Rows are points. Examples show where two turns around zero, p and q, send a point. Write where each new point lands after one turn and then the other. Backwards means that the second turn is done in reverse. Each puzzle has new turns, and all numbers are rounded.

Turn p:
[14 12 -2] -> [10 16  2]
[ 25 -18 -10] -> [ 25  -3 -21]
[-24  13  27] -> [-18  -8  33]
[-34   3  17] -> [-28 -15  21]
[ 17  13 -19] -> [  7  24 -13]
[  2 -23 -12] -> [  4 -14 -21]
Turn q:
[ -2 -33   3] -> [  7 -28  16]
[-18   3   9] -> [-20  -4   0]
[  1 -27  -8] -> [ 14 -24   6]
[ 8 10  8] -> [-1 14  5]
[25  0 -4] -> [22 11  5]
[-15  48  -8] -> [-23  31 -33]
Where do these land?
p, then q: [-16  -9  16] -> [ -7 -17  16]
p, then q: [-12 -21  -1] -> [  6 -23   0]
q, then p backwards: [ 41  26 -10] -> [ 41  24 -12]
q, then p backwards: [-12   4  -5] -> [ -8  -6 -10]

Turn p:
[-32  29  13] -> [-19 -22  34]
[-13  10  30] -> [ 6 -2 34]
[14  8 28] -> [ 7 22 22]
[  0   9 -29] -> [-22  -6 -20]
[ 12 -22 -25] -> [  7   1 -35]
[ 19 -35 -17] -> [ 22   7 -36]
Turn q:
[ 1 -4 16] -> [-16   1   2]
[-6 24 34] -> [-25  33  -6]
[-16 -28 -48] -> [ 36 -42 -17]
[29 -7 12] -> [-12  -2  30]
[ -8  15 -15] -> [18  9 -9]
Where do these land?
p, then q: [-15  16 -10] -> [ -9 -13 -18]
p, then q backwards: [-16 -32   9] -> [ -1  -7 -36]
q, then p backwards: [12 45  7] -> [40  6 25]
p, then q: [ 20 -30  -7] -> [30  4 21]

Turn p:
[  8 -22  -4 -17] -> [ -4 -23   2 -18]
[-21  17 -28  31] -> [  2   4 -19  46]
[  4   5   4 -25] -> [-16   4  -3 -20]
[ 48 -14  10  -2] -> [ 33  -6  -5 -38]
[  6   6   8 -16] -> [ -8   8   0 -16]
[ -3  -4  22 -11] -> [ -6   6  20 -13]
[-41  12 -12  42] -> [ 1  8  5 60]
Turn q:
[ 23 -21 -13   7] -> [  9 -25 -13  18]
[-4 27 -7 -2] -> [ 16  21   0 -10]
[-17 -25 -19   4] -> [-16 -17 -25 -11]
[-19 -15  33  24] -> [-42  11   4  18]
[ 17  34   6 -33] -> [ 34  10  34 -14]
Where do these land?
q, then p: [-39  -1 -18  -1] -> [-38  -7 -18  -2]
q, then p backwards: [15 34 -2 33] -> [ 1 35  2 36]
q, then p: [ -3  -7 -18  10] -> [ -2 -14 -16   5]
p, then q backwards: [  4 -25  18  -4] -> [  6  -1   7 -30]
p, then q: [ 23  -1  19 -38] -> [  5 -10  28 -38]

Turn p:
[  3 -20 -32   3   6 -19] -> [ -9  -8 -30   3   2 -28]
[ 28 -23  14 -14  22  -7] -> [  5  -5  11  41   8 -18]
[-26  43  16 -32 -33  -1] -> [ -8  22  39 -49  17  11]
[ 21  17 -23  35 -25  41] -> [ 48  18 -32 -16 -18  23]
[ 27  25  21 -11  39  20] -> [  4  38  24  38 -14  10]
[-10 -13  10  38  -9 -20] -> [  0 -39  -5  -9 -25   2]
[-43 -28  -7 -19   0 -14] -> [-40 -24  -9 -10  30  -1]
Turn q:
[ 33  26 -22 -20 -21  -5] -> [  8   8 -14 -44 -23  18]
[ 25   7  12  22  47 -39] -> [ 22 -52  -9  -4  37  19]
[-37 -22 -18 -13 -30  25] -> [-10  35  10  27 -36 -20]
[-14 -25 -19  17 -32  35] -> [  8  53   4  25 -10  -6]
[-29   6  13  16  28  28] -> [-31   0 -15  33  23  -7]
[ 36   2  25  -9 -12  17] -> [-12  17  20 -32  18  17]
[-19  -4  -3 -34  32 -31] -> [-11 -51   8  11 -25   0]
[  4  12  12  21 -12 -31] -> [ 25 -12  -5 -18  16 -22]
Where do these land?
q, then p backwards: [-14  22  33 -10 -24  17] -> [-15  17 -21 -28   4 -31]
q, then p backwards: [-19 -17  12 -20 -20  -5] -> [ 12  17  14  -4   9 -30]
q, then p backwards: [ 21 -21 -23  44   5 -15] -> [ 34 -15   4   2 -20  42]
q, then p: [ 16  32   7 -32 -28   5] -> [-17  17  19 -25  40  -7]
q, then p: [-25  -5   5 -32   1  46] -> [-22 -12   6 -43 -12  33]
q, then p backwards: [  8  18 -32  35  19 -39] -> [ 20 -38 -19  32 -29  22]
p, then q: [ 12 -29  -1  16  48  -8] -> [ 42  19 -15  26  12 -22]

Turn p:
[20 -5 10 15 24 -3] -> [-4 -6 13  9 30 12]
[ -6   3 -25  -3  -4  14] -> [ 11  -8 -23   3 -11   5]
[-5  4 25 20 22 12] -> [-15   5  16  -7  12  32]
[  7   6  27 -13   6   2] -> [-1  5 31  5 -5  4]
[  4   7  -6   8 -17  -4] -> [ -6  12 -13   9  -2  -8]
[-13   2 -19 -14 -13 -17] -> [ 15   6 -14 -11  -9 -22]
[ -7 -16 -11 -13 -19  -4] -> [ -2 -11 -10  -6 -15 -22]
Turn q:
[  9 -17 -16 -21  -6 -17] -> [-13 -11  -8 -10 -10 -29]
[11  3  0 16  5 48] -> [ 22  10 -20  13  37  14]
[  1   1   0 -19 -16  -5] -> [ -4  -7 -15  -3 -18  -4]
[-23  -9   9 -10  17 -14] -> [-28  -8  15 -10  -1  10]
[ 8 13 10 15  3 -5] -> [14 13 12 -3 -3  7]
[-9 20 -9 19  3  9] -> [ 7 13  9 25  5  8]
[-5 -3  7 18 -7 -3] -> [13 -9 13  3  0  7]
[  8  -9   0 -18   1 -13] -> [-10  -2  -5 -16  -9 -12]
Where do these land?
p, then q: [-11 -17  -4  -6 -17 -11] -> [-14 -11   4  -2 -20 -12]
q, then p: [20  2  0 35 -6 -1] -> [-3  4 22 28 19 -3]
p, then q: [-19  -7   4 -11   8 -21] -> [-14   7 -11 -21 -16  -3]
q, then p: [ -6  14 -19 -29  11  10] -> [ 10  17 -28 -20  -2   8]
q, then p: [-18  10  -6  -9  -1  15] -> [ -6  -1 -20  -7   1  16]
q, then p backwards: [ 14 -11  11   9  10   6] -> [ -8   0  -3   2  19 -15]
p, then q: [20 10 15 12 -5  1] -> [ 6  7 17 10  5 20]
